Each row is a point. Each copy is the shape, with its points in the same order, stretched, turned, moved and blurred by noise. Say if it was mirrored as well.

Shape, 8 rows:
-.18,-.48
.42,-.23
-.01,-.34
.16,.05
-.42,.09
-.26,.32
-.50,.32
.58,-.17
Copy 1 (8 x 2):
-.45,-.22
-.34,.31
-.40,-.05
-.13,.09
.01,-.44
.17,-.27
.18,-.50
-.28,.42
Copy 1 is: mirrored
Copy 2, 8 rows:
-.68,-.10
-.02,-.25
-.42,-.16
-.08,-.01
-.35,.37
-.14,.40
-.27,.55
.08,-.46
Copy 2 is: only turned
Copy 3, 8 rows:
.48,.06
.01,-.43
.27,-.06
-.16,-.07
.01,.54
-.28,.47
-.19,.70
-.10,-.58
Copy 3 is: mirrored

Shape:
.14,-.15,.20
-.04,.14,.17
-.62,-.38,-.14
.64,.25,-.43
.12,-.28,-.11
-.30,-.47,-.08
Copy 1 (6 x 3):
.46,.15,-.09
.25,-.01,.25
-.48,.71,.19
.14,-.81,-.58
.09,.16,-.34
-.16,.65,-.09
Copy 1 is: mirrored
Copy 2, 6 rows:
-.06,-.37,-.14
.18,-.21,-.13
-.18,.41,-.32
-.08,-.33,.63
-.28,-.23,.06
-.34,.05,-.23
Copy 2 is: mirrored

Shape, 8 rows:
.28,.22,-.40,.17
-.40,-.57,-.14,-.34
.21,.34,.35,-.10
.33,.04,.28,.46
.40,-.53,.17,-.49
-.35,.15,.00,.36
-.47,.32,.05,.19
.11,.25,.08,-.39
Copy 1 (8 x 4):
.10,-.38,.08,.00
-.08,-.11,-.36,.87
-.02,.19,.42,-.19
-.35,-.02,.05,-.50
-.55,-.27,.38,.43
.23,.15,-.38,-.03
.41,.31,-.30,.04
.14,.11,.42,.21
Copy 1 is: mirrored
Copy 2, 8 rows:
.18,.06,-.47,-.12
-.36,-.77,.00,.10
.01,.58,.16,.17
.68,.32,.21,.08
-.04,-.44,-.11,.82
.14,.14,.27,-.52
-.09,.31,.31,-.58
-.32,.25,-.10,.18
Copy 2 is: mirrored

Shape, 10 rows:
.14,-.50,.07,.16,.09,.53
-.09,-.43,-.16,-.16,-.38,-.08
-.52,-.22,-.27,-.10,.14,-.07
.02,.28,-.31,.01,.52,.14
-.08,.21,.45,-.25,-.46,.23
.23,.48,.14,.23,-.40,-.12
-.32,.05,-.17,-.17,.19,.57
-.19,.46,.02,-.56,-.12,.25
.25,-.49,-.38,-.64,-.13,.04
.47,-.40,.29,.10,-.02,-.16
Copy 1, 10 rows:
.35,.01,.27,-.41,.41,.21
-.06,-.21,.05,-.36,-.38,.45
-.42,-.26,.24,-.30,-.10,-.17
-.05,-.27,.04,-.08,.36,-.52
-.09,.60,-.43,.25,-.30,.34
.42,.09,-.19,.59,-.51,.18
-.24,-.09,-.03,-.09,.51,-.03
-.36,.18,-.59,.11,.00,-.11
.00,-.29,-.11,-.94,-.04,.22
.55,.24,.26,-.37,-.40,.09
Copy 1 is: only turned
Copy 2, 10 rows:
.27,.67,.27,.13,-.12,.14
.37,.23,.01,-.42,.07,.19
-.08,.11,-.06,-.16,.30,.20
.00,.37,-.04,.49,-.01,-.38
.49,-.16,.15,.11,-.32,.15
.35,.03,-.31,.15,-.51,-.14
.29,.32,.11,.42,.19,.12
.44,-.21,.10,.40,.06,-.17
.48,.28,.38,-.21,.20,-.36
.13,.37,.25,-.24,-.40,-.10
Copy 2 is: mirrored
